Rows are points. Each copy is the shape, with its points in the same order, turned, moved and blurred by noise. Is it also mirrored, or only turned?

Shape (5 x 2)
[[-51 -36]
 [  5   7]
 [-22  -2]
 [ 85   5]
 [ 16   8]]
Copy 1 (5 x 2)
[[-65  18]
 [  5   1]
 [-21  18]
 [ 53 -58]
 [  9  -6]]
Copy 1 is: only turned
Copy 2 (5 x 2)
[[-46  44]
 [  2   2]
 [-12  19]
 [ 17 -87]
 [  3 -15]]
Copy 2 is: only turned
Copy 3 (5 x 2)
[[ -9  63]
 [  3  -1]
 [ 21  23]
 [-28 -79]
 [  8 -17]]
Copy 3 is: only turned

Shape (10 x 4)
[[ 31 -29 -61 -46]
 [-30 -20 -24  -3]
 [ 36  -2  15  25]
 [-43  21 -33  -9]
 [-50  26  22 -46]
 [ 16  39 -54 -38]
 [-31  12  24 -24]
 [ 30   2  39 -25]
 [ 21   6   1  40]
 [ 26  35 -60  68]]
Copy 1 (10 x 4)
[[-73  -9 -23  21]
 [-15 -48   7 -28]
 [ 31  16   7  12]
 [-24 -28  -3 -70]
 [-33   0  59 -70]
 [-54  27 -33 -39]
 [-10  -2  47 -44]
 [ -5  31  46   1]
 [ 33   6  -9 -16]
 [ 35   3 -83 -26]]
Copy 1 is: mirrored
Copy 2 (10 x 4)
[[ 23  18  81 -38]
 [ 24 -40   9 -26]
 [-21   1  23  42]
 [ 50 -20 -10 -32]
 [  0 -11 -45 -62]
 [ 47  43  15 -27]
 [ -9 -12 -30 -36]
 [-42  15   9  -7]
 [  2  -9   3  43]
 [ 67   3  24  64]]
Copy 2 is: only turned
Copy 3 (10 x 4)
[[  2 -65 -38 -77]
 [  8 -13  17 -42]
 [ 30   2 -47   2]
 [-28  12  14 -52]
 [-57 -12  22   1]
 [-45 -12 -50 -68]
 [-29 -11  12   5]
 [ -4 -33 -41  24]
 [ 33  21 -37 -12]
 [ 32  61 -59 -69]]
Copy 3 is: mirrored

Shape (14 x 8)
[[ 30  33   3  36  27 -10 -33  40]
 [-29 -24  29  43 -29 -13  43 -82]
 [ 41 -39 -18  11  53  78  20  -8]
 [-31  -6 -10   3  66 -20   6  23]
 [-14 -34  41  61 -58  -8  18 -48]
 [ 54  -1 -12 -36  29  15 -18 -10]
 [ 23  45 -45  16  51 -45  -6  35]
 [ 37  15 -28   6 -43  31  -4  47]
 [-29  -1  -3   3  23 -19  -5 -11]
 [ 19  17 -23  38 -53  24 -24 -16]
 [ -7  63 -41 -18  54  -8  -3  21]
 [ 38  -9  39  24  35  64  47  -9]
 [ 70 -11 -28  27 -55 -27  -4  20]
 [ 55  19 -20  -8 -57  -4 -16  29]]
Copy 1 (14 x 8)
[[  3  25 -16   0  28 -15 -62 -21]
 [-51 -54   4  16 -61 -23  47  22]
 [ 72  23  28  32 -50  24 -24  36]
 [ 28 -29   7 -13  22  35 -14 -42]
 [-86 -18  13  39 -35 -29  30  27]
 [ 35  -3  23 -20   2   1 -64  49]
 [ 42  -8  -2 -30  44 -36 -51 -48]
 [ 15  50  12   7  47 -32  -9  46]
 [ -4 -27  11 -25   3  16  -2  -8]
 [-27  48   8 -17 -12 -51  -6  36]
 [ 62  -9 -23 -59  41  -7 -27 -15]
 [ 39  -8 -17  61 -41   9 -25  46]
 [-20  27  50  21  33 -71 -39  29]
 [-13  33  22  -8  49 -54 -39  57]]
Copy 1 is: mirrored
Copy 2 (14 x 8)
[[ -4  40  19  41  41 -27  10 -28]
 [-23 -10 -27   8 -90 -16 -68  -4]
 [-41 -31  58  74 -37 -34  55   4]
 [ 18   1  11  -8   0 -62  40 -46]
 [-52 -13 -32   9 -48 -14 -82  -1]
 [  0  29  45  31 -14 -10  44  39]
 [ 16  78   9  21   9 -38  44 -49]
 [-72  37  25  16  21  29  31 -11]
 [ 11   0  -7  -8 -29 -27   4 -18]
 [-43  22 -16  49  -8  45 -11  -3]
 [ 37  45  37   0  -9  -7  60 -56]
 [-36 -33  87  57 -35 -40 -12 -13]
 [-75  85  -9  36   6  -9  -1  15]
 [-54  66  20  20  15  30  -1  17]]
Copy 2 is: only turned
Copy 3 (14 x 8)
[[-32  52 -46  27  45  -7  32  10]
 [ 59 -28  39  23  -9  44   5 -58]
 [-19  11   6 -78  57  50  62  -9]
 [-44  54  -4 -20  13  17 -30 -20]
 [ 67 -10  50  53  27  35  23 -28]
 [-41   0  -1 -50  34 -36  50  -3]
 [-36  42 -70  -6   1 -15  -7  21]
 [-28   5   1  16  37  13  51  72]
 [-24  10   8   5  12   5 -22 -24]
 [  7 -39  -7  39  52  10  39  24]
 [-85  14 -52  -8  -8   4  -5   1]
 [ -7  31  11 -32  27  56  87 -32]
 [ 39   9  -9  16  28 -26  41  64]
 [-12  -7   0  26  22 -30  50  67]]
Copy 3 is: mirrored
Copy 4 (14 x 8)
[[ 11   6 -34  10   1 -65  17  11]
 [-42 -48  28 -49  41  48 -55   8]
 [ 96 -23 -14  23  45   1 -48  24]
 [ 29  19   9 -13  25  -1  42  60]
 [-44 -52  -7 -48   1  33 -62   3]
 [ 63   5  34  14  13 -39 -12 -13]
 [ 26   5  -9 -14  43 -66  68  11]
 [ 37 -34 -40  28 -12 -12  18 -43]
 [  7  16  16 -25  26   8  15  24]
 [  1 -18 -42 -20  13  -7 -23 -57]
 [ 25  38  10  19  60 -34  62  -8]
 [ 33 -40   4  46  40  -3 -58  43]
 [ 23 -70 -20 -31 -21 -46   7 -49]
 [ 22 -42 -11  12 -26 -31  13 -63]]
Copy 4 is: only turned
